Rows are points. The points of each table are mixes of a few directions, plus a little noise. How many directions does each table use, and how many do they share? Where both have some left over, give the other angles between the two spaces (their principal angles), to ten degrees, smallest first.

First, 6 rows:
42 33

67 52

-16 -13

-11 -8

-36 -28

-46 -36
Second, 5 rows:
8 20

-19 -49

-21 -53

2 6

31 77
Directions: first 1, second 1, shared 0; angles 30

First:
30 -43 16

-18 -18 -12

43 -44 21

46 -38 24

-66 79 -32

4 32 4

-39 32 -20
Second, 6 rows:
-3 2 -3

-21 11 -13

76 -41 42

-43 24 -24

57 -31 31

-62 35 -33
Directions: first 2, second 1, shared 1

First, 7 rows:
-9 -1 23 36

-13 -1 35 53

-8 -1 22 35

30 2 -77 -120

-4 -1 10 15

15 1 -40 -60

-10 -1 27 42
Second, 7 rows:
-48 -3 -76 -61

9 3 13 13

22 -21 44 13

23 29 24 49

20 41 14 54

10 4 14 15

-36 -54 -33 -82
Directions: first 1, second 2, shared 0; angles 40

First (7 x 6):
-3 9 25 -7 -5 19

-23 -60 39 20 -31 28

29 46 -18 -24 -15 -26

-7 -80 4 25 -66 -14

-1 51 -32 -6 80 -2

-25 8 40 1 41 51

29 26 -58 -8 -5 -55
Second (6 x 6):
-13 6 -80 4 -8 7

-21 24 -28 13 -2 -8

-7 12 10 6 2 -5

72 -68 121 -43 -9 9

-22 46 -15 16 -29 -28

-8 -19 -12 3 46 30
Directions: first 3, second 3, shared 1; angles 50, 70

First:
-43 13 16 -4 31 -66 -3 -18

26 22 -35 -15 12 27 -38 -56

9 -21 -4 -11 72 -28 19 98

20 -7 13 -14 -26 -15 57 -9

20 -14 11 4 -44 37 29 -9

12 -40 39 1 -3 42 70 -29

-21 32 -27 16 -14 27 -87 -50

-24 16 -11 19 -25 -22 -47 69
Second:
14 -8 22 -6 -71 -13 1 -115

0 -24 2 8 40 23 -6 49

-4 -1 -9 3 38 8 0 63

12 -1 19 -8 -77 -19 3 -121

6 -26 8 5 16 16 -3 17

-34 45 -25 4 44 11 -10 35

8 14 -17 -7 11 -25 17 72
Directions: first 5, second 3, shared 2; angles 50

First (10 x 11):
-18 -1 44 -4 58 10 20 -72 -40 -59 -19

-29 2 56 3 83 15 17 -96 -44 -72 -27

-17 -5 54 -15 54 12 34 -74 -57 -75 -21

19 2 -46 4 -59 -11 -20 71 41 60 20

-26 6 24 17 58 9 -8 -58 -6 -27 -16

18 -4 -17 -16 -45 -5 9 40 2 15 12

-1 7 -30 21 -13 -6 -31 32 41 46 8

32 -5 -44 -13 -80 -14 -4 86 28 51 25

15 3 -48 9 -55 -13 -27 71 50 65 22

3 -3 8 -7 -4 0 10 -2 -11 -9 0
Second (11 x 11):
27 43 -9 -53 -10 -47 28 28 37 8 9

12 48 -29 1 -3 -6 0 51 54 40 -20

62 -25 -15 -74 18 -42 -56 20 -20 -8 50

7 43 -23 3 -4 -5 6 41 48 33 -19

-65 -55 40 77 -1 60 14 -74 -60 -35 -18

-11 32 -29 47 2 30 -13 42 44 45 -37

-50 38 28 28 -28 3 90 -28 22 -10 -32

-20 -60 38 4 3 11 2 -66 -69 -50 22

4 -41 -22 44 26 46 -80 14 -22 19 -4

17 -49 33 -57 2 -33 2 -51 -61 -55 49

15 26 -11 -21 -3 -19 7 24 26 13 0
Directions: first 2, second 3, shared 0; angles 30, 60

First, 10 rows:
2 -6 -12 11 10 17 -5 0 16 -7 -33 -16

6 -30 27 -77 -45 -22 -16 0 16 82 67 -5

10 -22 -55 54 46 31 -12 -18 14 -100 -54 27

15 -3 55 -28 -46 -31 -14 3 5 47 42 -7

-3 63 73 -8 -21 -39 12 9 -30 8 -1 -10

-26 -28 -85 17 33 43 26 10 -2 20 5 -2

-3 35 36 15 -7 -1 8 12 -1 18 -37 -37

-22 4 -49 -39 46 26 6 -6 8 -23 -40 2

-12 33 47 -48 -26 -41 13 6 -32 41 53 9

29 -42 -38 105 10 16 -14 -14 5 -85 -4 38
Second:
-3 9 -2 2 3 8 3 6 0 6 -3 0

-7 18 -5 4 8 20 5 21 2 13 -8 -1

-8 26 -7 5 9 27 7 28 3 16 -9 1

-4 13 -4 3 2 11 6 14 2 7 -5 1

39 -109 29 -23 -41 -116 -36 -121 -12 -77 44 -1

-24 64 -18 13 25 67 21 72 6 44 -23 -1

15 -42 11 -9 -16 -45 -15 -45 -5 -29 17 1

-14 35 -8 6 14 36 12 38 3 24 -12 -1

28 -77 20 -17 -30 -81 -25 -84 -8 -54 32 -2

-26 72 -18 15 25 72 23 78 7 48 -27 0
Directions: first 5, second 1, shared 0; angles 40
